Rows are points. The last column is the point's height on a tilted bowl or saddle (a function of degree 2), plus a little noise. Count its main directions that bend up, bend down and stay straight.
In the rows, 128 means zero.

Points:
[[149 163 150]
 [ 71 166 172]
 [114 177 155]
 [189 180 202]
 [131 167 147]
 [188 152 180]
 [181 120 165]
 [158 117 145]
 [143 171 154]
 [ 73 152 163]]
Directions: 2 up, 0 down, 0 straight

Points, 15 rows:
[[124 158 144 102]
 [131 169 162  98]
 [184 171 120 157]
 [130  55  64  85]
 [ 98 142 115 105]
 [162  56 142  57]
 [102 135 117 106]
 [103 140  84 104]
 [164 130  91 139]
 [200 208 117 166]
 [125 115  45 119]
 [104 142  87 103]
 [147 192 116  94]
 [129  39 126  40]
 [106  85 128  99]]
Directions: 1 up, 1 down, 1 straight

Points, 24 rows:
[[131 100  78 116 117]
 [ 70 195 128 104  80]
 [245 103  99 106  29]
 [175 128  73 108 106]
 [117 122  68 180  89]
 [132  83 174  77  94]
 [150 115 189 126 114]
 [152  55  58 135  58]
 [136 109 104 105 132]
 [137  68  89 139  99]
 [182 142 154 114 111]
 [ 43 167 113 138  69]
 [136 118  88 129 124]
 [216 112 136 102  78]
 [ 72 101  82 160  88]
 [143 119 206 137 108]
 [ 88 101 163 138 119]
 [139 134 141 101 133]
 [100 207  92 122  80]
 [141 112  75 165 101]
 [114  67 104  99 106]
 [ 86 164 146 140 112]
 [113  72 171 144 114]
 [132  36 117 108  76]]
Directions: 0 up, 3 down, 1 straight

Points, 27 rows:
[[105  70 172  80 129]
 [125 205 102  64 151]
 [155 147 141 168 150]
 [152 103 162  89 148]
 [140 104  98 200 180]
 [176 101 144 131 172]
 [194 235 150  80 214]
 [ 44 113 127 125 181]
 [169  53 137  43  63]
 [149 158 120 121 146]
 [178 135 133  99 158]
 [170 133 120 139 162]
 [177 148 154 155 172]
 [112 111 151 120 149]
 [104 115 184  78 164]
 [ 88 101  82 173 182]
 [132 145 109 141 142]
 [ 66  56 182 144 165]
 [ 81 100 139 161 159]
 [ 97  77 102 104 141]
 [144 101 200 137 173]
 [150  95 194 120 172]
 [102 149  88 121 145]
 [110 160 156 121 153]
 [118  99 135 194 161]
 [ 72 167 172 136 160]
 [207 200 105 109 172]]
Directions: 2 up, 1 down, 1 straight

Points (38 x 7):
[[168 132 121  79 116 156 131]
 [  7  72 111 110  93 124 112]
 [ 91  45 107 131 124 156 131]
 [ 97  71 162 146 143 112 138]
 [165  97 132 153 152 189 132]
 [114 140 102 159 110  87 122]
 [103 167 193  45 165 123 167]
 [142  99  99 124 108 165 141]
 [108 149 137 164 110 114 134]
 [187 112 153  20 116 133 107]
 [166 143 139 195 133 102 178]
 [168 125 119 156 134 135 155]
 [141  79 189 160 108  80 143]
 [137 114 132 129 118 105 132]
 [125  67  31 135 106 162 175]
 [ 70 135 169  99  70 116 159]
 [133 135  75 128  54 124 143]
 [128  38  93 140  93 100 133]
 [156 146  94 123 114 141 149]
 [101 107 161 142 129 173 135]
 [ 64 206  86 116 164 120 122]
 [ 92 126 124 114 124 116 133]
 [139 114 209 248 168  74 249]
 [ 91 145 140 175 155  70 121]
 [121 155 148  97 113 136 144]
 [144 139  52 188 112 118 182]
 [230 147 138 162 109 185 144]
 [ 87 130 134 195 104 137 124]
 [ 60 145 112 111 174 112 124]
 [ 66 175  94 181  89  99  76]
 [109 145 160 113  83 134 146]
 [150 146 124 158 130 147 151]
 [105 116 206 194 141 141 184]
 [118 188 129 139 169  78 119]
 [ 81 159 217 104 107 135 193]
 [110 214 169 119 186 107 144]
 [ 78 124 109 127 181 152 135]
 [202 151 113  91  98 135 136]]
Directions: 2 up, 2 down, 2 straight

Points:
[[203 165 155 148 153 166 167 136 126]
 [178 177 195 183 134 108 133  70 156]
 [151 117 175 180 191 153 107 153 125]
 [ 89 173  89  77 151 133 141 102 168]
 [114 137 110 108  92  71 103 136 149]
 [ 50 154 191 130  81 105 160 153 172]
 [111  97  86 190 165 204  95 117 143]
 [121 102 110 158  76 153 130 133 151]
 [ 85 107 117 203  98 102  86 163 171]
 [ 97 158 121  86 125  57 174 185 166]
 [ 73 136 115 133 186 110  46  67 218]
 [132 138  97 154  57 155  84 111 150]
 [ 63 167 121 200 159 147 124 114 165]
 [171 173  99 187  84  73 188 133 119]
 [126 115 156 105  92  51 117 113 141]
 [145  60 167 168  84 172  86 148 157]
 [ 50 150 144 106  81 159  44 128 239]
 [164 136 102 148  83 150 112 106 135]
 [187 125 121 178 127 108 120 174 122]
 [ 45 129 174 111  66  88 195 103 174]
 [ 75 141 146  50 127  69 109 142 206]
 [138  79 173 149  82 147 122 157 150]
 [123 134 171 160 160 104 148 195 141]
 [160 110  63 153  82 137 122 139 121]
 [ 79 166  78  66 169 143 101  88 209]
 [127  99  91 137 116  79  47  83 160]
 [134 116 160 124 158 169 108  78 158]
 [112  78 211  73  94  97 107 117 153]
 [121 132 119 138 127 123 149  76 153]
 [136 145 156 209 161 145 143 153 141]
 [108 125 132 120 121 155  78  54 208]
 [214 170 110 139 120 137 127 126 101]
 [ 95 186 159 152 174  31 142 160 129]
 [179  96  90 130 106 167 129 161 129]
 [184  79  64 164 175  62 125 108  60]
 [138 119 131 164  75 107 210 117 170]
 [108 128 116 210  95 116 199 114 161]
 [139 103 117 107  84 195 117  94 173]
 [114 191 164 105 136 100 135 189 169]
 [ 73 120 117 106 103 171 111 119 178]
 [127 129 136 129  89 131  82 158 151]
 [144  98 165 100  88 210  80  61 203]
 [182 202 125 180 128  63 156 140  97]
 [115 187  62 134  86 135 135 127 104]
 [157 158  99 181  73 165 167 128 123]
 [170 131  97 109  90 141 158 151 143]
 [120 110 114 144 119 148  84 100 161]
 [107 141 122 155 169   9  50  60 127]
 [124 201 121 186  98  45 142  88 114]
 [195  97  64  80 123 176  66 188 133]
 [141 129 135  86 119 156  92 140 152]
 [113  94  94 170 132  33 159 116  78]
 [112 119  33 101 111 160 148 106 156]
 [211 146 171  41 127 119  86 128 177]
 [120 155 155  41 154 154 150 147 184]
 [ 95 102 146  70 108 172 143 141 169]
 [176 116  62  78 145  67 141 165 131]
 [ 85 145 138  79  77 180 136 117 174]
 [110 100 159 117 156 100 143 124 125]
 [123 107  20 147 128 108  89  80 136]
 [ 84  73 186  72 143 172 104 154 148]
 [193 112  96 127 104 156 142 109 148]
 [194  97 154 103 156 135  61 117 133]
 [120  79  54 134 143  84 143  48 155]
 [154 129 192 154 162  94 176  92 137]
 [118 139 165 134 142  72 126 160 131]
 [ 69 107 161 173  84 183 244  68 213]
 [183 156 130  87 130 142  72 122 133]
 [125  92 132 105 104 149  69 119 168]
 [109 133 153 113  51 118 165  81 189]
 [ 92 104 119 129 144  69 131 135 118]
 [102  44  95  76 112 109 103 160 154]
 [216  77 156 167  95 135 161 103 204]
 [183 117 197 149  75 214  86 123 146]
 [116 157  63 134 129  65 111 113 108]
 [173 154  50 101 164 181 196 105 123]]
Directions: 3 up, 2 down, 3 straight
